Each row is a point. A path goes straight from each point to the next, and from the last back to the first. The post is the endless flat space through its rows: a point in 2 columns, a line in 3, a plane in 4, and so on, so that a path can go around it. How many times does the path go around the post? Going back the other way cancels.

Post (1 x 2)
-2 12
Path (27 x 2)
26 16
15 -20
-13 4
-22 3
-19 -23
38 4
23 59
-9 38
-24 5
-5 -5
11 -2
-26 -10
9 -30
17 19
11 39
-25 28
-14 -5
22 -7
21 27
3 34
-19 7
-12 -16
23 -5
10 29
-11 34
-38 14
7 60
Times around: 3

Post (8 x 9)
29 -7 -9 7 7 16 -1 21 10
-8 10 1 13 1 -16 -3 -7 9
9 -8 3 -36 -21 7 8 -9 13
0 11 -2 -2 5 -2 -9 16 7
-14 -15 13 18 -20 14 -23 -21 12
20 0 7 29 0 1 -25 12 -3
5 13 -6 24 -10 0 -9 11 7
-7 3 32 0 -6 -16 25 -5 -15
Path (32 x 9)
30 -3 -19 2 -5 8 -22 17 22
50 1 26 -3 -1 -12 -15 24 -5
-27 1 1 10 -20 16 30 7 17
6 -16 8 25 4 12 16 16 -11
25 10 -12 34 2 7 -12 12 -11
-22 8 16 41 10 6 32 -11 4
49 -5 7 24 -7 7 -12 16 1
-11 11 15 -1 -25 -23 8 -8 13
-6 0 12 -14 2 -11 -10 6 2
-1 -4 12 -29 5 0 -13 8 28
19 27 -14 13 -19 -7 -25 47 12
8 -6 -14 6 -41 5 7 7 25
-12 -14 15 34 5 10 -60 13 -2
-10 -10 12 -14 -9 -1 -12 2 -15
27 12 -20 49 4 -18 11 -12 11
18 0 32 2 1 12 1 11 -11
0 -3 26 8 20 -14 -8 2 6
0 -16 -9 1 11 -3 -20 14 25
-14 -2 12 21 -18 -15 21 -5 -7
29 -11 -4 -2 -1 9 -32 15 -10
-8 19 14 7 -2 -1 17 -7 -7
0 -1 -7 14 -16 11 -34 -27 25
8 15 8 -16 -27 -5 18 -2 -12
-21 1 -20 14 -20 -3 -4 -7 15
8 -16 -4 3 1 3 -23 -3 15
0 -25 2 5 4 22 13 5 3
23 13 -20 24 -13 26 6 14 -3
38 1 16 11 16 23 -19 17 1
-2 17 10 -13 -20 -14 9 -12 5
-1 22 20 0 -3 -6 13 18 -22
17 -17 8 43 15 2 -13 10 -17
0 -15 4 18 4 -14 -13 3 -1
Times around: 2

Post (17 x 18)
-10 13 28 31 18 -15 -25 -1 -18 21 -28 -18 -28 4 1 5 -1 2
-27 0 -1 12 10 -3 -26 -6 -36 -12 -7 0 -14 -2 26 17 -11 6
-23 27 10 3 6 -5 -30 -3 -21 -22 -11 -1 -21 10 0 12 15 9
0 -5 5 25 6 -34 -5 20 -25 6 -1 -10 -40 8 1 17 -1 3
9 -30 -11 -4 37 -38 5 4 15 12 -19 17 10 5 -3 2 18 19
-18 34 -20 -4 -12 27 34 -6 -25 20 -3 -19 -1 -3 13 5 22 -4
17 -14 3 18 -2 -13 17 -16 10 -4 6 22 4 -24 -28 -1 13 20
-7 2 -5 -10 -30 33 7 -7 -12 19 5 -21 -1 5 8 6 25 -29
29 17 -26 -8 -12 34 18 22 -25 19 -4 5 24 -1 6 8 22 -12
9 9 -27 21 19 3 10 -19 17 -18 23 11 1 4 -27 -26 -8 -5
8 -18 -2 34 15 -11 20 -3 25 -11 -36 8 -20 19 -18 5 -2 9
-10 10 -7 -22 -23 24 -1 15 -27 26 -17 -3 -16 -7 8 -16 19 -7
-9 12 -26 -1 -37 31 7 16 -10 6 -6 -25 27 -6 -3 -10 32 -10
-7 5 -9 11 -8 -8 2 -18 -14 1 -28 -6 -19 6 -11 2 9 -28
6 4 3 23 -7 -26 4 0 19 9 -10 27 7 10 11 1 -1 5
20 -1 5 -2 12 -26 22 0 19 -32 -7 4 5 -6 -13 -11 -9 -3
1 11 -3 0 -9 -12 -14 -20 -22 4 -7 -26 -10 11 -9 8 -6 10
Path (27 x 18)
23 -11 2 -5 54 -23 24 -46 11 -18 -21 39 -44 0 -17 -19 -27 8
-9 -25 -11 17 -4 -15 11 15 9 -20 -1 -20 -18 -6 8 23 -4 -6
-9 46 -11 11 -4 14 37 -12 -13 -42 27 -9 -15 4 -9 28 -9 -16
-14 -3 -8 6 6 -20 -27 -19 -9 29 -15 19 3 31 13 17 14 14
29 20 -27 36 16 -7 41 25 -1 -11 4 11 5 39 5 18 11 -10
-2 -12 -23 23 30 -15 -21 -2 -11 15 -4 33 -37 13 14 -34 4 -2
-11 -23 -11 38 -5 -28 15 -3 21 13 -27 -20 -21 9 18 20 13 -27
25 28 -2 60 -8 17 25 30 9 30 -2 4 -4 1 -7 33 12 -22
-25 30 28 5 -4 23 19 -23 11 -17 -33 -16 23 -3 16 8 13 -42
5 23 9 21 -37 14 28 1 -14 32 -37 -18 -22 13 -3 -2 7 -16
14 4 -9 19 24 -2 16 -11 2 -15 -36 -17 2 36 -19 -1 5 -7
13 24 4 24 -11 18 49 -9 10 6 6 -14 -24 -8 -5 -14 20 -33
-3 33 18 28 -10 16 -25 -5 -4 -43 3 -23 -19 -11 -32 -1 6 3
9 25 -4 -5 25 17 56 -20 -5 8 18 -21 9 -21 0 23 -1 18
-22 21 -3 15 13 -25 1 15 -13 -2 2 -49 -53 55 -3 15 -1 -8
16 44 9 20 -20 -11 13 16 -20 22 -16 -20 -1 32 -14 -8 12 -6
39 -20 25 -19 -8 -14 12 4 3 -9 -13 -42 9 -11 -14 11 34 7
-8 23 2 29 -14 3 21 -20 -7 23 12 43 -4 -22 30 20 9 -14
-11 22 -10 26 10 -15 -14 28 11 -9 1 3 -10 4 -14 2 1 -6
-9 -4 -4 -17 -32 -14 3 4 -34 1 3 -28 -13 -22 -17 1 11 0
-26 -4 -11 23 43 -3 -27 9 -15 11 -4 -9 -5 30 6 -12 -5 -3
-22 19 21 -15 -35 4 -30 -12 -20 -5 2 1 28 -8 16 -7 40 -1
16 29 6 22 -22 27 22 -39 14 5 -11 -14 2 11 -6 -2 6 -41
-20 10 -18 -21 -2 -12 11 8 8 -11 -31 10 21 1 43 21 19 -13
15 -24 3 -18 0 -16 -8 -27 -3 17 6 -20 -3 -4 -26 -5 -12 -23
17 -16 -33 19 -7 -17 17 9 -6 -9 -4 0 14 29 10 20 -9 -34
-32 53 14 1 -38 23 24 -13 -19 9 -21 -32 -23 -16 -19 -29 36 -2
Times around: 5

Post (17 x 18)
-5 -2 -18 -8 -6 -7 21 -2 11 -4 -43 -13 1 -11 18 19 -15 1
-20 -4 -11 -13 -6 -1 -15 -22 3 19 6 -27 0 -4 14 14 11 2
15 -9 -5 12 8 -21 0 11 18 9 -11 20 -18 -6 9 14 2 22
2 1 -16 15 9 10 -10 -2 -20 -4 -2 -10 -3 -10 11 -15 8 -7
-8 -12 -8 -15 10 -6 3 -1 5 5 -11 -8 17 6 -5 22 13 -13
16 -13 2 -23 0 20 16 -2 7 -1 -10 20 -24 -12 -10 7 10 32
2 7 9 -15 3 8 -39 -6 -6 -3 4 32 -20 -9 -23 -6 16 -6
8 11 -5 -18 -6 4 8 2 9 -5 10 27 -10 -3 8 -6 6 3
-15 -6 -16 12 -15 8 7 -22 -6 22 12 -4 -3 -10 2 13 0 -15
0 -7 35 2 1 -1 11 10 -2 8 16 23 -12 5 1 -11 15 9
-13 -8 2 5 11 4 -38 13 30 -6 3 0 -2 -9 17 8 9 7
12 -8 10 15 -19 -28 -12 16 26 -6 5 35 17 -10 22 13 27 5
-11 -7 -1 4 8 -3 8 4 9 7 7 -37 -7 3 -15 1 -15 18
37 16 6 -5 -9 8 5 9 -15 -11 10 11 -20 -15 0 11 -12 -13
-21 5 -22 -4 -4 -8 -21 17 -10 20 -13 -3 3 -10 -9 26 -11 -10
7 -12 -18 -10 0 25 11 -12 1 -12 -20 -24 -6 24 8 6 -2 11
13 12 9 7 10 7 -21 -10 -14 -13 26 4 -10 -10 13 -7 -28 10
Path (24 x 18)
-1 -16 12 0 12 -18 -5 -28 2 -3 -9 4 8 12 38 20 25 9
1 7 -3 3 16 23 -6 -23 1 -9 -9 -21 -5 -6 7 4 14 -4
20 7 10 5 -7 1 -27 0 26 -16 -18 15 -29 0 -7 -8 -26 -8
-5 -16 -17 -2 -27 14 -21 8 13 -1 -18 8 -8 6 0 5 18 2
-12 -14 -6 14 9 -12 13 20 9 -11 -17 -49 -6 -9 -2 5 7 3
-8 -2 15 7 -33 19 -12 -8 8 -8 41 42 -15 9 -23 4 23 11
-23 4 -13 -2 22 16 -12 -14 15 -14 -33 18 15 -12 -6 -5 6 -3
39 6 -12 -33 16 10 -1 -11 9 -2 18 19 9 -2 -1 13 2 -11
-2 -5 -35 20 -5 5 -22 29 -2 19 0 40 -5 -8 -12 -16 13 -23
2 -4 -29 -22 -19 -27 5 -29 41 18 5 27 -28 24 4 6 10 21
-20 28 -24 -8 21 -14 -25 22 7 5 33 20 -1 1 -11 11 -21 -1
-15 8 21 4 -3 17 -28 13 -6 -4 -8 3 0 -19 -19 -1 21 -9
-11 -1 17 0 -9 -11 -22 2 47 -1 -15 46 9 -34 18 -3 5 11
26 -16 26 11 6 -12 -17 20 11 -19 -16 1 -5 -29 60 2 -20 45
-6 -21 10 13 -21 9 -8 -7 -15 -7 -1 10 1 -8 -1 3 -9 30
29 -14 33 7 30 9 -15 -6 -2 -22 -11 20 -22 0 -11 26 24 6
12 10 -17 3 -1 20 11 -1 -8 1 15 9 -10 2 -19 0 -21 8
9 -1 -25 8 -5 -5 13 -20 2 21 16 -2 3 4 6 3 -25 -21
-39 1 -1 -20 -3 10 -32 32 -1 17 13 -2 -10 -35 -12 -10 -2 -1
14 -7 -10 -19 3 -6 -2 -26 9 -6 -5 4 -4 -10 29 35 17 0
-8 12 -3 -9 0 5 15 -23 0 -12 -12 -5 -2 -2 8 11 -21 27
6 -19 7 -10 17 -7 -7 -14 1 -1 -22 -6 23 1 26 24 29 -6
8 -19 18 13 5 -8 -38 14 7 -4 28 -1 5 0 28 -2 -31 35
-13 -26 -2 21 -29 -13 2 9 7 4 23 -34 16 -2 -14 12 24 -3
Times around: 5
